Each row is a point. The window is the flat piece filled in between its corners: a triangle in 3 columns, a solid with four corners in 4, and so on. A path goes straight from each point to the next, and from the last back to the first. After which points does the path pass through the window?

Window (4 x 4):
[[-12 -24 -38  -4]
 [ 17  47  84 -21]
 [ 18 -26 -25  27]
 [ -6   3 -51  30]]
Path:
(1): [ 51  13 -29 -14]
(2): [ 38  17 -12   6]
(3): [-18  13   8  13]
(4): [-35  -9  -8  20]
(5): [ 37   0 -72   4]
(6): [ 31 -25 -23 -29]
(7): [-39 -15  13  34]
(8): [-25 -10  20  37]
Through the window after points: 2, 4, 8

Window (6 x 6):
[[-33  43   6  13 -15  53]
 [ 33  20  27  21  42  10]
 [ 11 -36  31 -52  16 -18]
 [-14 -33  22 -13 -63 -11]
 [-51 -68  12  29 -29 -17]
 [ 64 -64  -6 -38  43 -25]]
Path:
(1): [ 31 -49  36 -10  21  41]
(2): [-3 -8 10 17 -3 47]
(3): [-26  24  -4   3  -7 -21]
(4): [-24 -10  -4 -14  -2 -40]
(5): [-16 -67  30  -2 -11  -2]
(6): [ 32 -11  38  17  29  22]
(7): [ 13  39 -12   2  39 -34]
(8): [-39 -45  -8  19 -19 -28]
(9): [-38 -70  35  21 -29   2]
(10): [ 34 -74  19 -12  11   1]
(11): [-15 -19 -31 -13  17 -57]
(12): [  4 -21   7 -15  25 -21]
(13): [ 22 -36  28  -5  31  20]
(14): [  8 -59  40  -2  15  42]
(15): [ -5   6 -12  -7  11 -25]
(16): [ 17 -15 -13 -21   8 -20]
Through the window after points: 4, 6, 8, 10, 16

Window (8 x 8):
[[-31 -35  -8 -34 -51 -24 -37 -21]
 [ -9 -65  70  49   3  19 -36  77]
 [  8 -45  -3 -35 -20  15  16   3]
 [-10 -10 -15   3 -29  38  36  24]
 [ 56  42 -30   0  32  44 -15   7]
 [ 82  46   1  21   0  19  11  -1]
 [ 38 -29 -27  27 -13 -21 -35 -29]
 [-21 -17  42  26   5  18  78 -24]]
Path:
(1): [ 30 -36  13   0 -29  67  -4 -30]
(2): [ 19  41 -21  12   4 -24  40  53]
(3): [ 34  18 -11  30  28 -17  27  44]
(4): [27 -8 14 13 -3 67  1 13]
(5): [ 37 -11   3  18 -12  29   2 -15]
(6): [ 30   5   1  16   0 -14  13  -3]
(7): [ 12 -21   4   1  -4 -12  -6  36]
(8): [ 16 -13  30  26 -22  35 -14   1]
(9): [ 12 -37   6  35 -13  54 -22 -37]
(10): [ 28   9   4  10  -6 -46   5  65]
(11): [10 -2  2 15 11 -3 -4 19]
(12): [ 24 -16  20  24 -34  56 -12  -6]
(13): [ 21 -43  36  53 -34  54 -14 -36]
(14): [-21 -20  30   4  28 -20  36  56]
(15): [ 38  14 -17   0  18  -2  14  18]
(16): [ 53  19   0  30 -24  70 -36 -28]
Through the window after points: 1, 5, 7, 13, 15

Window (9 x 9):
[[ 46  38  12  15  49   4   9 -15 -72]
 [-31   1  19   4 -26  36 -33  21  -7]
 [ -4   1 -16 -32  35 -51 -38  14  -7]
 [ -9 -30  51 -47 -41  34 -45  14  23]
 [ 28  -6 -39  45 -37 -13  15  -8  66]
 [ 38  -7 -36   0 -21  -2 -29  51 -19]
 [-41 -11  45   1  23  74  71 -11  -8]
 [-56 -40  12  21 -53 -25  55  20  27]
 [ 52 -53  18  55  32  16 -26 -23  77]]
Path:
(1): [  2 -20  -3   9   8  14 -25 -11  -7]
(2): [ 12  19  19   0   9 -12  -6  29   7]
(3): [-10  23  54  18   0  -3 -12  57  15]
(4): [-22 -41 -28  -1 -33  42 -14 -33 -11]
(5): [-32 -59  -5   9 -20  35 -33 -25 -19]
(6): [ -1  58  39  -5 -20  18 -11  66  19]
(7): [ 26  19  -1  14  -7 -15 -24  38  23]
(8): [-10 -66 -23  -6   9 -19 -50 -46 -14]
(9): [ -2 -25  -7  28 -11  28  -8 -12   1]
(10): [-5 12 12 14  6  3 15 31 20]
(11): [-26   9  31   9 -13  33 -12  41  12]
(12): [-11 -28 -14   1 -32  14 -35 -29 -21]
Through the window after points: 1, 3, 5, 11

Window (11 x 11):
[[-15 -29 -55   5  30 -50  -9  49  23   2  -9]
 [  4 -28  17  58 -46   1  23 -28   0   7 -23]
 [-15 -12 -41 -38  51  47 -38  25 -30  18  -4]
 [  6 -15  -6 -17 -64  -8  -9 -60 -22 -17 -37]
 [-40  -8  -9 -20  54  24 -49  -3 -11 -25 -45]
 [-29 -23  11  -1 -71  19  16 -13  28 -13 -19]
 [-16  13 -35  17 -36  11  31 -25  -8 -35 -28]
 [-40   9  21 -54  59  16 -17  16 -52  -7   2]
 [ 51 -22 -48 -19  53 -14  -2  33  47 -39 -17]
 [-23  13  -4 -19  44  22 -71  64 -46 -22   6]
 [-36  45  -1 -31  56  23 -64   6 -15  13  18]]
Path:
(1): [-12   6  -8 -23  28   1 -22  23 -27  -1 -52]
(2): [-29 -13 -14   0  39  19 -38 -13 -11 -29  12]
(3): [-38  -5 -34  -6  23   2 -61 -16 -34 -47  26]
(4): [-24  -1  -5 -21  20  23 -11  18 -19  16 -23]
(5): [  2  45 -28 -22  18  16 -29  62 -18 -12 -64]
(6): [-18 -47 -25 -25  24   1 -15 -25   5 -15  26]
(7): [-19 -18 -23   4  18  11 -30 -14  -4 -47  12]
(8): [ 24  -5  15  11 -11 -12  32  31   5  48 -52]
Through the window after points: 7

Window (12 x 12):
[[   6   32  -33   28   -3  -30   44   57  -28   47    8   -7]
 [  -2  -19  -88   50  -54   25  -30  -13   -2    7  -24   42]
 [ -27  -39   51   17    2   -7    8  -11    5   29   16   -1]
 [  54  -44   21   27   -3   14   21   50   -6  -12    7  -18]
 [  26   21   29   26    0   60  -12    0   -2   22   23   30]
 [  24  -19  -22   -9  -19   23    7    9  -82   -8  -16   -2]
 [  14   48   70   -9   12   -4  -99   58  -69  -84   17  -25]
 [  90   -8  -31  -29   90  -55   74  -24  -18    6   -9   23]
 [   1  -22    7   21    6   34   15    7   27   43  -55   26]
 [  47   30  -14   20  -48   -6    4  -29   12   28  -33   29]
 [  25   78   28   39  -16   37   13   36    0 -108   -2  -23]
 [  42    5  -21  -24    1   44   21   -3   33   12    1  -21]]
Path:
(1): [ 36  22  -9   2 -31   0   2  15   4 -14 -14  26]
(2): [  0  13   5  -2 -28   6  -4  38 -23 -38   7  31]
(3): [ 36  28  14  48   5  32 -20   9 -35  13 -20 -67]
(4): [ 36  10   3  24  16  27 -23   0 -14  -2  -3 -36]
(5): [ 21  20  -3 -12 -17  12  12  29   1 -16   0  13]
(6): [  9   2   0 -54 -20   6  44  35  18   1  -5  51]
(7): [ 40   0  -8  21   7  22   7   0   3  10 -10 -17]
(8): [ 30   6  14  29   9   6 -18  18 -28  -9  -3 -25]
(9): [ 26   4  17   1  -9  10 -10  41 -16 -24   6  12]
(10): [  8   6  -9   4 -21  -2  10  22  -5   0  -1  42]
(11): [ 46 -20 -10  80   6  25 -14   0 -45   9 -27 -44]
(12): [ 29  41  14  41  -7  17   4 -11 -13  -3 -13 -19]
Through the window after points: 4, 6, 8, 12

Window (14 x 14):
[[  23    7    2   17    5  -12   25  -17   15   -2   30  -37   14   20]
 [ -39  -63    5  -23  -85   -2   21   29   11   -5    8   -2   -8   -5]
 [ -14   26  -18  -12    5    7   -6   40   24   -4    8    1    8   -7]
 [   1  -17  -15  -16  -12   -3  -20   15   -1  -27  -75  -11   65   12]
 [  11   26  -13   31  -16  -43   11    1   -7   -5   14  -34   20  -21]
 [ -28   25   -1    3   14   10  -66  -38   35  -17  -19   14    0  -29]
 [ -19   35  -20   30    2   -4  -16  -22   28  -38   -2  -41  -37   13]
 [  35    0  -21   27   13   -3   17    9   13   -4    0  -12  -18  -20]
 [ -34    2    7    1   -3   27   39   26  -19   17    7  -10  -18  -18]
 [  22  -13  -34  -23   44   28  -13   16  -61  -32   32  -21  -31   -1]
 [ -35    5    5   34   -6   38 -121  -17   62   -3  -19  -41   -6  -31]
 [   2   49  -55  -24  -18   66   41    8  -27   12    2    2   -6   -4]
 [  17   13    0  -26   -3  -11   -5   11   -4   16  -13  -28  -15   -8]
 [ -28  -25    1  -30  -40   10   27   13   26  -24   -1  -37    7  -36]]
Path:
(1): [-33 -16 -35  -3 -19   0  -6   7  25   3  -4 -33   5 -13]
(2): [-17  11 -46   0  12  17  -1  -7  20  12   0 -15  -1 -17]
(3): [  3  37   7 -18 -30  42  -2   8 -23 -17 -10   4  -6  -6]
(4): [ 16  31  23   1 -49  -6  51  31  -2 -42  -3  22  23 -24]
(5): [ -4  -6 -26  -7   9   9   3   0   2   3  -5 -26  -1   0]
(6): [-30  -9 -20   4  -1 -11  -3   7   2  -5   7 -20 -11   0]
(7): [ 12  -3   4  -6 -25  28  -7   4  10 -16  -1 -14  -6 -17]
(8): [ 20  28  36  -2  -5  13  -6   1 -12 -28  10 -12  11 -10]
(9): [-41 -26 -60   0   2   4  22  23  15  37 -15 -18 -36 -16]
(10): [-23  -2 -61  -5  -5 -18 -22   8  29  48 -32 -28  -5 -11]
(11): [  6   6   2  -1 -10  10  -8   2   3 -33  -5 -17   6   0]
(12): [ -4   2  19  -7 -27  17 -17  18  10 -13   3  -2 -10 -11]
Through the window after points: 2, 6, 8, 12

Window (14 x 14):
[[ 39  -9 -18 -30   4  95  56  12 -24  16  26  31 -41 -57]
 [-24 -25  46  -2  16 -25 -29  -9 -36  -9  22  27  27 -48]
 [-20 -30  43  59 -21   6  58 -28  65  24  12 -30  50  -4]
 [-17 -13  59  -7  55 -29 -16 -12   8 -22 -13   5  72  37]
 [ 10 -26 -14  12 -43  36  53  54  38   0   3  18  36 -38]
 [  0  43  61   8  -5 -21  16  -7  14  26  14 -21  88 -10]
 [ 81 -21  34 -14   3  65  32  46   6  13 -12  41 -59 -93]
 [-25   3 -24 -15 -10 -12  41  36  -4  65 -41   3 -43 -10]
 [ 14 -23  -5 -50 -24   2  40  44 -13  15   4 -46 -52 -21]
 [-28  24  44 -29  29 -51  33 -15  10 -36   5  21  17 -25]
 [-38  36  41  42  43 -15 -12   9  12 -30   2 -31  43 -16]
 [-11  23  31 -34   1 -12 -48  -3  10 -16  20  34 -28   4]
 [ 89 -19 -37  38  -8  25  57  14  21  22  21   9  -3 -56]
 [ -6  16  51   1 -15 -14  -2 -13 -47 -45 -23  23  -1   8]]
Path:
(1): [ -6  19  38  -2   4  -8   0 -29   6  -3  -7  -8  47 -24]
(2): [  1  -5  56  13   7 -22  28  56  -1  30  43  11  43  -4]
(3): [ 39  -6  63  41   5 -13  38  30 -59  11  29  68 -16   4]
(4): [-22 -13   8 -24   4  15  -1 -13  13  -6  -1 -13  20 -47]
(5): [-28  11  -4  -6  24  -5 -21 -37  32  12 -40  -9  31 -49]
(6): [ 19  -6  41  12 -10  14  38  27  -4 -14  23  35  16 -12]
(7): [  4   0  23  -2   9   3  37  26   0   0   8  19 -11 -14]
(8): [  8 -22 -19  -2 -24  18 -35 -31   7  16 -24 -13 -14 -62]
(9): [ 14  -1   9   2  -3  13  13  -2  28   7  -8  -5  20 -34]
(10): [ -8 -19  44  -5  19 -12  38  65 -26  16  40  27  -4 -19]
(11): [  1 -14  53   0  22  -4  -6  56  -5   8  31  39 -12 -27]
(12): [ 14   2   5 -20 -18  14  15 -28   9  -6 -12  -8  -7 -32]
Through the window after points: 1, 3, 11
